Rows are points. The ring and each string are closed loops that go straight from each point to the next, and from the last back to the first. Before rounding, they use only three directions, however many columns there are. Count how often each string passes through the ring. Passing back the other way cancels.

Ring (8 x 4)
[[ 79   7 -38 -13]
 [ 65  36 -45   1]
 [ 23  51 -39  21]
 [-16  27 -13  30]
 [-26 -11   5  21]
 [-10 -52   9  -1]
 [ 34 -65  -4 -24]
 [ 64 -47 -17 -27]]
String (20 x 4)
[[-25 -73   7 -11]
 [-24 -56 -24 -18]
 [  7 -22 -20  -5]
 [ 19 -13   5  12]
 [ -4 -24 -30  -8]
 [-28 -33 -18  -2]
 [-45 -40   8  12]
 [-33 -36 -11   1]
 [  7 -18 -30  -7]
 [  6 -20 -23  -5]
 [-24 -47 -14  -9]
 [-30 -62 -19 -18]
 [  0 -39 -19 -11]
 [ 20 -18 -11   0]
 [ 21 -30  24  12]
 [  4 -71  38   2]
 [ 18 -42  23   7]
 [ 14 -30 -16  -8]
 [  4 -39 -35 -21]
 [-21 -80  -2 -20]]
Times through: 0
String (7 x 4)
[[ 20 -95  24 -22]
 [ 45 -71  19 -16]
 [ 63 -81 -12 -42]
 [ 44 -58 -48 -46]
 [ 30 -23 -21 -10]
 [ 20 -50 -31 -28]
 [  4 -87 -25 -41]]
Times through: 0

Ring (8 x 8)
[[ 50  12   4   9  20  23 -18 -18]
 [ 23  60   9  11  20  45 -15 -15]
 [-19  65   9  -2  14  53   4   4]
 [-48  25   4 -18   6  42  28  26]
 [-41 -22   7 -29   3  20  37  31]
 [ -3 -56  16 -29   4  -4  28  18]
 [ 33 -56  14 -17  10  -8   9   2]
 [ 53 -22   6   1  17   7 -10 -13]]
String (14 x 8)
[[-77 -18   0 -37  -2  29  52  49]
 [-56   9  28 -34   2  26  39  29]
 [ -9  23  38 -20   9  22  14   2]
 [-46  42  29 -23   6  39  26  18]
 [-60  58  11 -17   7  54  26  24]
 [-62  53 -15  -8   9  63  25  31]
 [-36  20 -24  -5  10  49  19  27]
 [-11  32  16 -10  12  35   9   5]
 [ -9  44  33 -13  12  33   8  -1]
 [ -8  12   9 -11  11  29  12   9]
 [-26   1 -12 -11   9  35  21  24]
 [-10  12  21 -16  10  24  15   8]
 [-26  -7  -5 -16   7  29  24  24]
 [-74 -30 -27 -28   0  34  50  54]]
Times through: 0
String (23 x 8)
[[-85  18   3 -32   0  44  48  45]
 [-54  19  22 -29   3  33  34  27]
 [ -8  12  22 -16  10  23  14   7]
 [-19  -5  -9 -12   9  30  19  21]
 [-62  -5 -28 -18   4  44  38  44]
 [-85  27  -7 -26   2  52  44  46]
 [-39  45  32 -21   7  38  22  13]
 [-10  28  25 -14  11  29  11   4]
 [-14   3  -9  -8  11  33  15  17]
 [-52  29 -31  -5   9  58  24  34]
 [-54  62 -18  -3  11  67  18  26]
 [-37  33 -26  -2  11  56  16  25]
 [ -7  32  12  -7  13  36   7   4]
 [ -8  69  32  -6  15  44   1  -6]
 [-21  95  29  -3  15  57   0  -4]
 [-49  73 -19   2  13  71  13  22]
 [-31  21 -24  -4  11  49  17  24]
 [ -7   9   2  -8  11  30  11  10]
 [-10  54  42 -14  12  33   7  -4]
 [-30  51  28 -16  10  40  16   8]
 [-17  32  28 -16  10  31  14   6]
 [-34   3 -14 -13   8  37  24  27]
 [-60   0 -25 -18   4  44  36  42]]
Times through: 1

Ring (9 x 11)
[[ 57   2 -25 -12  11  21  13  20 -14  13  -8]
 [ 55  25 -22   4  17  13  12  -2 -12  10 -20]
 [ 38  35 -10  15  20   6   5 -20  -4   4 -28]
 [ 15  23   8  15  18   5  -7 -22   5   0 -29]
 [-14  -3  18  -3  14   5 -19 -11  14  -6 -20]
 [-33 -25  11 -30  13   6 -22   3  15 -11  -8]
 [-29 -36  -3 -48  11  10 -16  18   9  -9   1]
 [ -6 -38 -13 -49   8  16  -7  30   2  -3   5]
 [ 40 -21 -22 -30   7  23   7  34 -10  10   2]]
String (24 x 11)
[[ 75  24 -38  -3  16  18  22  11 -21  15 -14]
 [ 95   7 -20  10   6  30  19  28 -20  25 -10]
 [ 62  34 -41  -4  20  12  21  -2 -19  10 -18]
 [ 64  39 -38   2  21  11  21  -6 -18  10 -21]
 [ 81  46 -33  18  20  13  23  -8 -20  15 -26]
 [ 61   3   0  12   7  23   4  15  -7  16 -15]
 [ 55   1   3  12   7  22   2  14  -5  15 -15]
 [ 64  41  -5  33  17  12   9 -17  -8  13 -32]
 [ 39  57 -10  30  26   0   6 -39  -4   3 -39]
 [  7  57 -16  13  31  -9   1 -49   1  -8 -39]
 [  9  10  -8  -9  18   6  -4  -9   1  -2 -18]
 [ 14  15  -3   0  18   6  -4 -13   2  -1 -22]
 [  5  40  -5  11  26  -4  -4 -37   4  -6 -33]
 [ 18  47   3  27  25  -2  -4 -41   4  -2 -38]
 [ 42  41  11  39  19   7  -2 -29   1   7 -37]
 [ 44  38   5  32  18   8   0 -24  -1   8 -33]
 [ 42  50  -7  29  23   3   5 -32  -4   5 -36]
 [ 68  23   3  30  11  19   5  -1  -7  17 -25]
 [ 47   8  -3   8  11  17   2   5  -5  11 -17]
 [ 18   5 -11 -11  16  10  -1   0  -1   1 -15]
 [ 39   0  -6  -2  11  17   1  10  -4   9 -13]
 [ 75  12 -15  10   9  23  13  16 -14  19 -15]
 [ 78  28 -35   4  15  18  22   8 -21  16 -16]
 [ 58  35 -46 -10  22  10  22  -3 -20   8 -17]]
Times through: 0

Ring (9 x 14)
[[ -2   0  -4 -20 -12 -16  -6 -23   3 -16   0  18   4 -10]
 [-12   7 -10 -28 -15 -18  29 -55  14   9  14  35 -44 -17]
 [ -9  11  -3 -25  -5 -10  40 -54  15  19  21  27 -55 -18]
 [ -2  -4   3 -21   5  -3  41 -29  14  22  21  13 -45   1]
 [  4 -23   4 -19   4  -5  23   0   9  10  11   4 -15  20]
 [ 14 -26  13 -10  13   2   0  28   1  -5   3 -16  19  24]
 [ 27 -15  28   2  29  17 -22  49 -10 -18  -1 -41  50  13]
 [ 30   3  32   6  32  21 -34  44 -15 -28  -2 -46  61  -6]
 [ 17   3  18  -4  13   5 -27  17  -9 -26  -3 -20  42 -10]]
String (32 x 14)
[[  9 -12   9 -13   7  -1   4   5   2  -4   6  -5   6   7]
 [  4 -22   2 -18  -1  -9   7   4   5  -3   3   4   2  17]
 [ 15  -3  20  -7  22  12   7  11   0   1  11 -19   5   1]
 [ 18  -9  23  -6  27  16  14  19   1   8  14 -25   2   9]
 [  4 -36   3 -20   3  -6  24  10  11  12   9   3 -13  34]
 [ -4 -42  -9 -27 -12 -19  23  -1  13   8   5  20 -16  37]
 [ -1 -31  -5 -24  -8 -15  17  -3  10   3   4  15 -10  26]
 [  9 -11  11 -13  10   2  10   4   4   1   9  -6  -1   7]
 [ 19   4  26  -3  29  18   6  14  -2   2  13 -28   7  -5]
 [  6 -22   4 -17   2  -6   6   7   5  -3   4   1   4  18]
 [  1 -49  -8 -24 -14 -22   1  17   7  -8  -6  13  14  43]
 [ 22 -37  18  -5  18   6 -16  55  -5 -15  -4 -30  47  36]
 [ 40 -17  42  12  47  32 -32  79 -16 -22  -2 -67  73  19]
 [ 43   2  50  17  55  40 -32  70 -19 -21   3 -74  69  -1]
 [ 52   6  59  25  65  48 -49  89 -26 -32  -1 -90  95  -3]
 [ 35  -7  36   9  35  23 -43  63 -18 -33  -7 -55  77   5]
 [ 17 -13  15  -7  10   2 -23  27  -7 -23  -5 -18  42   7]
 [  5 -17   1 -17  -5 -11  -7   3   1 -14  -2   5  16  10]
 [ 20  -8  17  -3  12   3 -36  32 -11 -32  -9 -24  57   1]
 [ 35  13  39  13  37  26 -52  51 -22 -40  -7 -56  81 -18]
 [ 38  24  45  16  46  34 -46  48 -22 -34  -1 -63  74 -27]
 [ 27  17  34   6  34  24 -23  27 -13 -20   5 -42  42 -20]
 [ 33  20  40  12  40  29 -37  39 -18 -29   1 -54  61 -23]
 [ 34  11  37  11  34  23 -53  51 -22 -42  -8 -53  83 -16]
 [ 18 -12  14  -5   8   0 -36  31 -10 -33 -10 -20  57   4]
 [  9 -17   6 -13   0  -8 -16  13  -2 -20  -5  -3  29   9]
 [ 13   0  16  -8  15   6  -2   7  -2  -7   7 -14  12  -4]
 [ 39  14  47  15  51  38 -30  53 -18 -21   5 -66  60 -14]
 [ 54   9  62  27  68  52 -49  90 -27 -31   0 -95  95  -6]
 [ 49  -6  54  21  59  43 -45  91 -23 -29  -2 -85  91   9]
 [ 38  -7  43  12  48  34 -25  66 -15 -17   3 -64  60   8]
 [ 21  -2  25  -2  27  16  -3  24  -4  -6   8 -30  21   1]]
Times through: 1
String (26 x 14)
[[-18  12 -13 -33 -16 -19  55 -76  22  28  25  46 -80 -19]
 [-12  24  -2 -26  -3  -7  54 -73  18  29  29  32 -77 -31]
 [ -1  33  11 -16  13   7  41 -53  10  22  29   9 -55 -37]
 [ -1  26   9 -16   8   3  31 -47   9  14  23  11 -43 -32]
 [-26   8 -26 -40 -36 -36  38 -87  20  11  14  64 -67 -21]
 [-31  -7 -36 -45 -51 -50  24 -81  20  -2   2  75 -51  -9]
 [ -1  16   2 -18  -5  -9   4 -36   3  -8   8  15 -11 -26]
 [ 13  18  18  -6  16   9  -5  -7  -3 -10   9 -13  10 -24]
 [  6  -3   7 -14   4  -3   1  -5   2  -8   5   0   5  -3]
 [  2 -13  -2 -19  -9 -15  -8  -6   2 -16  -3  11  13   5]
 [ 15  -5  12  -7   4  -3 -35  19  -9 -33  -9 -13  51  -4]
 [ 36  14  38  13  36  25 -56  52 -23 -44  -9 -56  86 -19]
 [ 37  21  44  14  45  33 -39  45 -20 -29   1 -60  66 -24]
 [ 26  14  32   5  33  23 -21  27 -12 -18   5 -40  40 -17]
 [ 10  -6  10 -11   5  -2 -10   7  -2 -15   0  -7  21   0]
 [  3 -15  -1 -18  -8 -14 -11   0   1 -18  -4   8  19   7]
 [  9  -1  11 -11   8   0  -3   0   0  -9   5  -6  11  -5]
 [ 15  13  20  -5  18  10  -8   2  -5 -12   7 -18  17 -18]
 [  3  12   4 -15  -4  -9 -10 -23  -1 -18   1   9   9 -23]
 [-15   4 -17 -30 -29 -30   5 -54   9 -11   1  43 -20 -18]
 [  1  22   7 -16   4  -1  15 -38   5   1  15  10 -23 -30]
 [  6   4   9 -14   7   0  10 -14   4   0  11   1  -8  -9]
 [-10  -9 -11 -28 -18 -22  21 -38  12   3   8  32 -29   0]
 [-26  -3 -26 -41 -34 -35  48 -80  23  19  16  63 -73  -8]
 [-18  15 -12 -32 -15 -17  55 -78  21  27  26  45 -79 -23]
 [ -9  31   4 -23   5   0  57 -71  17  33  33  24 -79 -36]]
Times through: 2
